Each row of a before or after table is a point. One or more steps were done to the points. Then noise was added and the rows were shuffled. The steps act on how far a point lies along the listed directions, d1 being the first. What was done? A step turns or swaps two directions, mirrors them in a line or flattens them onto one, adds a multiple of one to another, or multiplies one. Angles are multiples of 10 degrees, from the lower direction toward the higher: turns from -170 to 170, lines from 10 to 170 but not 90. Use the fewest steps. Two steps may share a direction if one is a turn and the other turns, adds or multiplies; they go together, in the order done. Otherwise the lowest direction goes first.

Directions:
(1): [0.30 0.48]
(2): [-0.48  0.30]
Before (8 x 2)
[[-0.44  0.55]
 [ 0.05 -0.45]
 [-0.36 -0.05]
 [ 0.13 -0.64]
 [-0.17 -0.03]
 [ 0.24  0.64]
 [-0.90  0.42]
 [-0.01  0.42]]
After (8 x 2)
[[-0.36 -0.05]
 [ 0.35  0.00]
 [-0.29 -0.07]
 [-0.17 -0.06]
 [ 0.01  0.01]
 [-0.02  0.01]
 [ 0.05 -0.01]
 [-0.84 -0.16]]
Steps: flatten d1 and d2 onto the line at 130 degrees

Directions:
(1): [-0.09  0.27 -0.55 -0.56  0.73 -0.21 -0.17  0.00]
(2): [-0.27 -0.19 -0.27  0.18  0.30  0.73  0.51 -0.43]
(3): [-0.21  0.93 -0.20  0.29 -0.26  0.34 -0.29  0.03]
(4): [ 0.67 -0.06  0.00  0.57  0.44  0.05 -0.47 -0.33]
Before (8 x 8)
[[-0.84 -0.10  0.25 -0.06 -0.39  0.65  0.38 -0.04]
 [ 0.29 -0.44 -0.04 -0.24  0.21 -0.18  0.04 -0.20]
 [ 0.09 -0.76  0.34 -0.54  0.06 -0.32  0.38  0.09]
 [-0.06 -0.19 -0.12 -0.30  0.61 -0.03  0.00  0.07]
 [-0.22 -0.05 -0.70 -0.19  0.88  0.62  0.15 -0.54]
 [ 0.24 -0.63  0.57  0.04 -0.59 -0.33 -0.26  0.24]
 [-0.34 -0.03  0.05 -0.45 -0.07 -0.04  0.45 -0.25]
 [-0.85  0.39 -0.64 -0.97  0.26  0.10  0.60  0.06]]
After (8 x 8)
[[ 0.31 -0.23 -0.51  0.31  1.00  0.66  0.27 -0.86]
 [ 0.16  0.45 -0.07  0.16 -0.22  0.07 -0.31 -0.14]
 [-0.59 -0.50  0.19  0.04  0.08  0.81  0.45 -0.27]
 [ 0.64 -0.34  0.24  0.94  0.02  0.48 -0.35 -0.53]
 [-0.09  0.21 -0.08  0.07  0.12  0.32  0.25 -0.59]
 [ 0.14  0.28  0.07  0.38  0.32  0.23 -0.37 -0.05]
 [-0.61  0.51 -0.19 -0.62 -0.44 -0.01 -0.14  0.34]
 [-0.25  0.91 -0.22  0.05 -0.07  0.49 -0.14 -0.07]]
Steps: turn d2 and d4 by 60 degrees; turn d1 and d4 by 70 degrees; multiply d3 by -1

Directions:
(1): [-0.08  0.38 -0.01  0.01  0.62  0.12  0.20  0.33 -0.08  0.68  0.67  0.59]
(2): [ 0.52  0.00  0.14 -0.09  0.21 -0.12  0.00  0.85 -0.64 -0.44  0.25 -0.46]
(3): [-0.59  0.03  0.10  0.10  0.56 -0.92  0.02  0.26  0.03 -0.17 -0.55  0.16]
(4): [ 0.54  0.50  0.14  0.41 -0.60 -0.46  0.34 -0.11 -0.26 -0.14 -0.10  0.66]
(5): [ 0.00  0.16  0.57  0.42  0.07 -0.39 -0.03 -0.27  0.59 -0.23  0.77 -0.45]
Before (8 x 12)
[[ 0.10  0.24  0.44  0.42  0.21 -0.73 -0.08  0.37  0.24 -0.59  0.33 -0.46]
 [ 0.09 -0.22  0.22  0.29  0.19 -0.54 -0.31  0.03  0.39 -0.42 -0.05 -0.62]
 [ 0.66 -0.17 -0.18 -0.14 -0.47  0.99  0.31 -0.20 -0.02  0.27  0.77 -0.21]
 [ 0.09 -0.05 -0.13  0.04 -0.63 -0.12  0.20  0.06 -0.37  0.07 -0.62  0.60]
 [-0.02 -0.35 -0.35 -0.14 -0.22  0.00 -0.23  0.01 -0.57 -0.44 -0.85 -0.24]
 [ 0.45  0.09  0.47  0.32 -0.41 -0.89 -0.02 -0.06  0.39 -1.02 -0.19 -0.77]
 [ 1.11 -0.32 -0.29 -0.13 -0.58  1.64 -0.02 -0.58 -0.01  0.41  0.66 -0.42]
 [ 0.02 -0.26 -0.08 -0.04 -0.58  0.51 -0.11 -0.79  0.13  0.29  0.32 -0.20]]
After (8 x 12)
[[-0.02 -0.17  0.14 -0.02  0.32 -0.36 -0.07  0.40 -0.53 -0.13  0.23 -0.38]
 [-0.36 -0.43 -0.07 -0.10  0.29 -0.20  0.20 -0.10  0.29 -0.04 -0.15 -0.21]
 [-0.23 -0.29 -0.08 -0.05  0.93 -0.18 -0.04  0.20  0.00  0.10 -0.43 -0.31]
 [ 0.13  0.59  0.24  0.12  0.49  0.22  0.24  0.01  0.57  0.60  1.34  0.11]
 [ 0.17  0.21  0.23  0.42  0.35 -0.32 -0.02 -0.06  0.34  0.23  0.61  0.25]
 [-0.14  0.19 -0.37 -0.14  0.40  0.29  0.08  0.25 -0.58  0.52  0.05  0.69]
 [-0.06  0.35  0.29  0.37 -0.01  0.01 -0.01 -0.38  0.76  0.20  0.73  0.08]
 [ 0.13 -0.36 -0.22 -0.38 -0.17  0.83 -0.01  0.38 -0.40  0.35  0.00  0.07]]
Steps: turn d1 and d2 by -160 degrees; multiply d3 by 0.4; turn d3 and d4 by 120 degrees
